Each row is a point. Each copy is the shape, with its points in the same order, stretched, turned, moved and blurred by noise. Is it also mirrored, or only turned?

Shape:
array([[ 0.18,  0.32, -0.25],
       [ 0.00, -0.50, -0.21],
       [-0.16, -0.31, -0.41],
       [ 0.32, -0.15, -0.21],
       [-0.05,  0.69, -0.04],
       [-0.07, -0.33, -0.10],
       [ 0.09, -0.25,  0.15],
       [-0.04,  0.52,  0.64],
       [ 0.34,  0.02, -0.21]])
Copy 1:
array([[-0.49,  0.23, -0.21],
       [ 0.17, -0.07, -0.44],
       [-0.10, -0.17, -0.56],
       [-0.06,  0.30, -0.38],
       [-0.75,  0.14,  0.15],
       [ 0.06, -0.07, -0.31],
       [ 0.16,  0.08, -0.08],
       [-0.33,  0.20,  0.66],
       [-0.21,  0.36, -0.34]])
Copy 1 is: only turned
Copy 2:
array([[-0.31, -0.35, -0.01],
       [ 0.46, -0.14, -0.11],
       [ 0.26, -0.23, -0.48],
       [ 0.19, -0.34,  0.06],
       [-0.68, -0.09, -0.14],
       [ 0.33, -0.07, -0.07],
       [ 0.24,  0.09,  0.07],
       [-0.60,  0.49,  0.35],
       [ 0.11, -0.44,  0.13]])
Copy 2 is: mirrored
Copy 3:
array([[-0.23,  0.07,  0.17],
       [ 0.42, -0.14, -0.25],
       [ 0.10, -0.07, -0.42],
       [ 0.25, -0.23,  0.11],
       [-0.56,  0.55,  0.27],
       [ 0.29,  0.05, -0.17],
       [ 0.39,  0.17,  0.14],
       [-0.16,  0.94,  0.66],
       [ 0.13, -0.15,  0.20]])
Copy 3 is: mirrored

Shape:
array([[-0.18,  0.02,  0.01, -0.15],
       [-0.16, -0.08,  0.16, -0.22],
       [-0.20, -0.07,  0.25,  0.23],
       [-0.11, -0.20, -0.94,  0.25],
       [-0.21, -0.07,  0.26,  0.28],
       [ 0.12, -0.01,  0.26,  0.28],
       [ 0.35, -0.04,  0.08, -0.18],
       [-0.09, -0.68,  0.25,  0.05],
       [-0.10, -0.04, -0.01, -0.18]])
Copy 1:
array([[-0.05, -0.02,  0.04, -0.08],
       [-0.14, -0.16,  0.11, -0.09],
       [-0.16, -0.05, -0.02,  0.25],
       [ 0.70,  0.51,  0.29,  0.24],
       [-0.18, -0.04, -0.03,  0.29],
       [-0.01, -0.22, -0.11,  0.31],
       [ 0.20, -0.39,  0.03, -0.04],
       [-0.17, -0.25,  0.48,  0.26],
       [ 0.05, -0.07,  0.08, -0.09]])
Copy 1 is: mirrored
Copy 2:
array([[-0.04, -0.11, -0.21,  0.01],
       [-0.23, -0.12, -0.24, -0.09],
       [-0.19, -0.35,  0.19, -0.04],
       [ 0.47,  0.25,  0.09,  0.87],
       [-0.18, -0.40,  0.25, -0.02],
       [-0.07, -0.12,  0.37, -0.19],
       [-0.08,  0.33,  0.01, -0.24],
       [-0.63,  0.07,  0.14,  0.25],
       [-0.05, -0.02, -0.21,  0.02]])
Copy 2 is: mirrored
